Each row is a point. The ring and each string are closed loops that go straight from each point to the next, and from the last back to the first. Before rounding, they use only three directions, however many columns there are. Count how often each string passes through the ring. Passing back the other way cancels.

Ring, 9 rows:
[[-0.5 -3.8  3.3]
 [ 0.8 -2.1 -1.9]
 [ 0.6 -0.5 -4.0]
 [-0.5  2.0 -4.3]
 [-1.4  3.4 -1.9]
 [-2.0  3.3  0.9]
 [-2.8  1.4  5.2]
 [-3.0 -1.5  7.5]
 [-2.0 -3.5  6.5]]
String (21 x 3):
[[-4.0  0.1  4.9]
 [-5.4  1.9  6.5]
 [-2.2  4.8  3.2]
 [ 1.1  5.0 -0.3]
 [-0.5  1.2  0.4]
 [-3.7  0.7 -0.6]
 [-2.8  1.5 -3.0]
 [-1.0  2.8 -6.9]
 [ 2.6  3.4 -6.1]
 [ 0.8  1.6 -2.4]
 [ 0.8  1.3 -0.8]
 [-2.3  0.2 -0.6]
 [-3.1  2.6 -4.0]
 [-1.2  4.8 -3.4]
 [-1.1  5.1 -1.0]
 [ 0.9  3.1  0.7]
 [-1.0  1.1  1.9]
 [-5.0  0.2  5.4]
 [-4.2  1.5  8.3]
 [-2.2  1.7  7.1]
 [-0.2  0.9  2.3]]
Times through: 4

Ring:
[[ 4.4 -0.6  0.0 -3.2]
 [ 1.3 -0.8  3.2 -1.2]
 [-1.7 -2.4  4.8  0.4]
 [-0.5 -3.2  1.0 -0.6]
 [ 2.3 -1.7 -2.8 -1.8]
 [ 5.0 -0.8 -3.6 -3.5]]
String, 28 rows:
[[ 0.4 -2.7  3.3 -1.2]
 [-2.5 -3.1  6.8  0.5]
 [-3.9 -2.0  7.4  2.1]
 [-1.7 -0.9  3.7  1.1]
 [ 0.7 -1.9  2.2 -1.0]
 [ 1.4 -2.6  3.0 -2.0]
 [ 0.2 -1.7  5.7 -0.9]
 [-0.4  0.2  5.0  0.5]
 [ 0.6  0.2  2.7 -0.1]
 [ 1.6 -1.1  0.9 -1.3]
 [ 4.1 -1.4  0.2 -3.3]
 [ 7.1 -1.1 -1.4 -5.5]
 [ 6.8  0.2 -2.4 -4.6]
 [ 4.2  0.2 -1.6 -2.6]
 [ 7.8 -0.5 -3.7 -5.6]
 [ 8.1 -1.6 -3.5 -6.3]
 [ 4.5 -1.3 -1.4 -3.5]
 [ 2.1 -0.5 -0.1 -1.3]
 [ 3.8  0.6 -1.1 -2.2]
 [ 6.7 -0.4 -1.3 -4.8]
 [ 5.6 -1.6  0.0 -4.6]
 [ 3.5 -1.9  0.8 -3.1]
 [ 1.2 -0.9  1.3 -1.0]
 [ 2.1 -1.8  3.0 -2.2]
 [ 0.0 -1.6  6.2 -0.7]
 [-1.9 -1.2  6.3  1.0]
 [-2.1 -0.9  4.8  1.4]
 [ 0.4 -1.7  2.2 -0.7]]
Times through: 2
String:
[[ 5.0  0.2 -1.7 -3.2]
 [ 2.8  0.2  0.4 -1.7]
 [ 2.7  0.1  2.0 -1.8]
 [ 2.4 -1.0  4.0 -2.2]
 [ 2.2 -2.2  2.6 -2.4]
 [ 1.6 -1.9  1.6 -1.7]
 [-0.7 -0.6  3.5  0.5]
 [-1.6 -0.3  5.9  1.1]
 [ 0.2 -0.9  5.9 -0.5]
 [ 3.2 -1.8  3.2 -3.1]
 [ 3.0 -1.7  0.9 -2.6]
 [ 5.5 -1.4 -0.3 -4.4]
 [ 8.3 -1.0 -2.9 -6.2]
 [ 9.6 -0.9 -5.3 -7.0]
 [ 7.7 -1.9 -4.4 -6.0]
 [ 3.0 -1.6 -0.8 -2.4]
 [ 2.1 -0.4 -1.1 -1.2]
 [ 3.6  0.3 -3.1 -1.9]
 [ 6.6 -0.2 -4.7 -4.4]
 [ 8.6 -0.7 -4.8 -6.2]]
Times through: 2

Ring (6 x 8):
[[-4.2 -0.1 -1.6 -0.9 -2.8 -0.7 -2.8  3.1]
 [-0.5 -3.5  0.0  0.9 -3.8 -4.2 -2.0 -0.7]
 [ 8.0 -2.5  3.5 -1.5 -2.9  1.2  1.6 -5.3]
 [ 7.0 -0.2  3.1 -2.0  0.8  3.5  4.1 -5.4]
 [-2.6  1.9 -0.7 -0.6  4.1  1.3  3.3 -0.6]
 [-4.8  2.1 -1.7 -1.5  0.8  1.5 -0.2  2.7]]
String, 30 rows:
[[ 0.3  0.6  0.4 -1.1  1.5  1.4  2.2 -1.5]
 [-3.4  0.6 -1.0  0.4  3.4 -1.0  2.5 -0.6]
 [-7.1  2.3 -2.5  0.4  5.4 -0.6  2.7  1.5]
 [-8.5  4.0 -3.2 -1.2  4.4  1.9  1.3  4.0]
 [-2.6  2.6 -0.9 -2.7 -0.1  3.7 -0.2  2.4]
 [ 0.4  0.8  0.3 -2.2 -1.3  2.5  0.0  0.2]
 [-1.8 -0.3 -0.5 -0.4  0.0 -0.7  0.4 -0.1]
 [ 0.2  1.0  0.2 -2.5 -1.8  2.9 -0.5  0.8]
 [-1.0  1.8 -0.3 -3.1 -2.1  3.8 -1.3  2.2]
 [ 0.1  0.0  0.2 -1.3 -0.9  0.9  0.3 -0.4]
 [-4.6 -0.1 -1.6  0.6  1.3 -2.2  0.4  0.8]
 [-7.9  1.7 -2.9  0.2  2.8 -1.1  0.3  3.1]
 [-4.9  0.1 -1.6  0.8  2.4 -2.3  1.2  0.5]
 [-0.2  1.1  0.1 -1.7  0.4  2.2  1.2 -0.3]
 [ 1.6  2.3  0.9 -3.0  0.9  4.9  2.1 -0.8]
 [-2.1  2.8 -0.4 -0.5  7.3  2.1  6.0 -2.2]
 [ 2.1  1.8  1.2 -1.1  5.6  3.0  6.2 -4.2]
 [ 7.4  1.4  3.3 -3.0  2.1  5.9  5.2 -5.4]
 [11.8  0.7  5.1 -3.4  1.8  6.9  6.6 -8.2]
 [ 7.7 -0.9  3.5 -1.4  1.1  2.5  4.7 -6.5]
 [ 2.0 -1.2  1.1 -0.2  0.4 -0.6  2.1 -3.1]
 [ 3.5 -0.5  1.7 -1.7 -1.3  1.8  1.2 -2.4]
 [ 9.5 -0.7  4.1 -3.3 -2.8  4.9  2.1 -5.0]
 [ 6.0 -0.8  2.7 -2.1 -1.7  2.7  1.8 -3.8]
 [ 2.8 -1.5  1.5 -0.1  0.2 -0.6  2.3 -3.6]
 [ 6.0 -1.5  2.8 -0.8  0.4  0.9  3.5 -5.5]
 [12.9 -0.3  5.5 -3.4 -0.1  6.3  5.5 -8.3]
 [ 8.4  0.0  3.8 -1.7  2.9  3.8  6.4 -7.4]
 [ 2.3  0.1  1.3 -0.2  3.9  0.7  5.0 -4.5]
 [-0.2 -0.2  0.2 -0.2  1.6 -0.3  2.2 -1.9]]
Times through: 0

Ring, 9 rows:
[[-0.6 -2.8 -3.9 -3.4 -1.3 -0.1 -3.1  0.5 -1.3]
 [ 2.5 -4.6  0.1 -4.4  1.4 -0.8  1.1 -0.3 -3.2]
 [ 3.7 -3.8  3.4 -3.4  3.3 -0.7  3.7 -0.6 -3.4]
 [ 3.9 -1.9  5.7 -0.6  4.1 -0.6  5.0 -0.4 -2.4]
 [ 2.6  0.0  4.7  3.3  2.0 -1.0  3.5  0.2 -0.2]
 [ 0.1  1.6  1.1  5.8 -1.2 -1.0 -0.2  1.0  2.1]
 [-2.8  2.9 -2.4  5.1 -2.8  0.0 -3.8  1.6  3.1]
 [-3.9  2.7 -4.0  2.8 -2.9  0.9 -5.2  1.7  2.6]
 [-3.3  0.7 -4.9 -0.4 -2.5  0.9 -5.3  1.4  1.0]]
String:
[[ 2.0 -1.0  0.9  5.9 -1.9 -2.7  0.6  0.5  1.5]
 [ 0.4 -0.1  0.3  2.7 -0.6 -0.8 -0.3  0.7  0.7]
 [-1.1  2.8  2.0  1.9  1.6  1.3  0.1  1.0  0.7]
 [-2.0  3.8  0.6  4.9 -0.6  0.7 -1.5  1.4  2.5]
 [-3.5  3.8 -4.0  9.5 -5.7 -1.2 -5.5  2.1  5.4]
 [-3.2  1.8 -5.9  7.7 -6.6 -1.7 -6.4  1.9  4.7]
 [-1.9  0.8 -3.2  3.3 -3.1 -0.6 -3.8  1.3  2.1]
 [-2.0  1.7 -1.3  1.5 -0.7  0.8 -2.5  1.2  1.1]
 [-4.7  4.5 -2.3  1.0 -0.5  2.8 -4.4  1.8  2.0]
 [-5.4  2.9 -5.9  0.7 -3.2  1.9 -7.0  1.9  2.3]
 [-4.0 -0.7 -8.7  0.0 -5.6 -0.2 -8.1  1.6  1.8]
 [-1.8 -1.5 -5.3 -0.7 -3.2 -0.4 -4.8  1.0  0.4]
 [-1.9 -3.0 -7.0 -2.4 -3.8 -0.6 -5.8  0.9 -0.2]
 [-1.5 -4.6 -7.8 -5.1 -3.5 -0.6 -5.9  0.6 -1.4]
 [-1.2 -0.1 -0.6 -3.6  1.7  1.8 -1.2  0.6 -1.5]
 [ 0.1 -1.2 -0.4 -2.1  0.9  0.4 -0.6  0.4 -1.3]
 [ 1.0 -2.6 -0.9 -1.4 -0.1 -0.8 -0.5  0.2 -1.2]
 [ 4.6 -9.2 -2.6 -5.3 -1.0 -3.4  0.5 -0.9 -4.1]
 [ 4.7 -7.1  1.2 -6.1  2.3 -1.7  3.0 -1.0 -4.8]
 [ 3.7 -3.6  4.3 -5.2  4.8  0.2  4.4 -0.7 -4.3]
 [ 2.5 -1.1  5.2 -3.5  5.2  1.1  4.3 -0.3 -3.2]
 [ 5.2 -3.2  7.5 -3.8  6.4 -0.1  7.1 -1.0 -4.5]
 [ 6.4 -4.3  7.6 -1.9  5.3 -1.6  7.6 -1.1 -4.0]
 [ 4.6 -3.4  4.3  0.5  2.2 -2.0  4.4 -0.5 -2.1]
 [ 1.5 -0.3  2.8  0.6  2.0 -0.1  2.0  0.3 -0.8]
 [ 0.4  1.5  3.6  0.4  3.0  1.2  2.0  0.5 -0.6]
 [ 2.4  1.4  6.3  3.5  3.3 -0.2  4.4  0.2 -0.2]
 [ 3.6 -0.5  4.3  7.2 -0.2 -3.0  3.5  0.2  1.3]]
Times through: 2

Ring:
[[-0.9 -1.0 -3.9 -1.2 -1.7 -2.8 -3.5  1.4 -3.0 -0.2  0.8 -0.5]
 [-2.2  0.4 -0.4  0.0 -3.0 -2.7 -1.8  0.1 -3.3  0.9 -1.6 -0.1]
 [-1.7  2.7  1.2 -0.3 -2.9 -0.9  0.0 -2.5 -2.2  0.9 -2.9  0.4]
 [ 0.3  4.7 -0.5 -1.8 -1.7  1.1  0.8 -4.9 -0.5 -0.3 -1.9  0.6]
 [-0.5 -5.2 -4.0 -5.5  5.1  2.4 -4.8  5.9  0.6  0.4 -2.3  2.0]
 [-0.9 -6.9 -5.2 -5.0  4.7  0.7 -6.2  7.8 -0.5  0.4 -1.1  1.4]]
String (31 x 12):
[[  0.1  -4.1  -6.4  -3.9   2.3  -0.6  -5.4   4.6  -1.2  -0.6   1.1   0.4]
 [ -0.9  -8.4  -7.3  -4.6   4.2  -1.1  -7.8   9.5  -1.6   0.0   0.8   0.7]
 [ -1.7  -7.0  -4.8  -3.7   3.1  -1.0  -6.4   8.1  -1.8   0.7  -0.8   0.9]
 [ -1.7  -4.7  -3.0  -3.1   2.0  -0.6  -4.7   5.5  -1.6   0.8  -1.7   1.0]
 [ -0.8  -0.7  -3.0  -1.8  -0.8  -1.4  -2.9   1.1  -2.1   0.0  -0.3   0.1]
 [  0.1   2.6  -3.8  -0.3  -3.8  -3.1  -1.8  -2.6  -3.1  -0.9   1.9  -1.1]
 [  0.2   2.6  -5.0   0.4  -4.9  -4.6  -2.4  -2.5  -4.0  -1.3   3.4  -1.8]
 [ -1.3  -3.5  -4.7  -1.7  -0.5  -3.1  -5.0   4.3  -3.1   0.1   0.9  -0.3]
 [ -2.1  -6.6  -3.8  -3.3   2.5  -1.2  -5.9   7.7  -2.0   1.0  -1.4   0.9]
 [ -0.9  -1.4  -2.9  -2.3   0.0  -0.9  -3.1   1.9  -1.8   0.2  -0.8   0.4]
 [  0.0   0.5  -3.9  -1.8  -1.3  -1.5  -2.6  -0.3  -2.0  -0.6   0.7  -0.2]
 [ -0.2  -4.3  -6.1  -3.7   2.1  -0.9  -5.4   4.9  -1.4  -0.4   0.9   0.4]
 [ -1.2 -11.4  -7.0  -6.7   7.8   1.3  -8.8  12.8   0.1   0.6  -1.2   2.0]
 [ -2.1 -12.8  -5.2  -7.4   9.3   2.6  -8.7  14.3   0.7   1.5  -3.5   2.9]
 [ -1.5  -6.5  -3.3  -4.9   4.8   1.5  -5.3   7.5  -0.2   1.0  -2.9   1.9]
 [ -0.2   1.0  -2.6  -2.1  -0.7  -0.3  -1.8  -0.8  -1.3  -0.3  -0.7   0.4]
 [  0.7   1.3  -3.2  -3.2   0.6   1.2  -1.6  -1.3  -0.2  -0.7  -0.7   0.8]
 [ -0.2   0.9  -2.3  -2.3  -0.3   0.2  -1.7  -0.7  -1.0  -0.2  -1.1   0.6]
 [ -1.0  -2.8  -1.8  -4.0   3.0   1.9  -3.1   3.4   0.0   0.8  -3.2   1.8]
 [ -0.8  -1.7  -1.1  -4.3   3.2   2.9  -2.2   2.2   0.7   0.7  -3.8   2.1]
 [  1.7   7.8  -0.7  -2.0  -2.3   2.3   2.4  -8.4   0.4  -1.2  -1.4   0.6]
 [  2.1  10.2  -1.2  -0.5  -4.9   0.5   3.1 -11.1  -0.7  -1.8   0.3  -0.4]
 [  0.6   4.9  -1.8  -1.1  -2.9  -0.3   0.3  -5.2  -1.3  -0.8  -0.2  -0.1]
 [ -0.6  -0.2  -1.6  -2.8   0.7   0.9  -1.9   0.5  -0.7   0.3  -2.2   1.0]
 [ -1.2  -3.4  -1.5  -4.4   3.6   2.4  -3.2   4.0   0.3   1.0  -3.8   2.1]
 [  0.0  -1.8  -2.1  -5.2   4.2   3.8  -2.4   2.2   1.4   0.3  -3.5   2.3]
 [  0.6  -1.2  -3.3  -5.2   3.8   3.5  -2.5   1.5   1.4  -0.3  -2.2   1.9]
 [  1.0   2.1  -3.5  -2.9  -0.1   0.8  -1.4  -2.1  -0.4  -0.9  -0.1   0.4]
 [ -0.3   0.2  -2.7  -2.4  -0.2  -0.2  -2.2   0.0  -1.2  -0.1  -0.9   0.5]
 [ -1.0  -2.8  -2.8  -3.3   1.8   0.3  -3.6   3.4  -1.0   0.4  -1.8   1.0]
 [  0.0  -0.9  -4.1  -2.9   0.6  -0.3  -3.1   1.2  -1.1  -0.4   0.0   0.4]]
Times through: 1
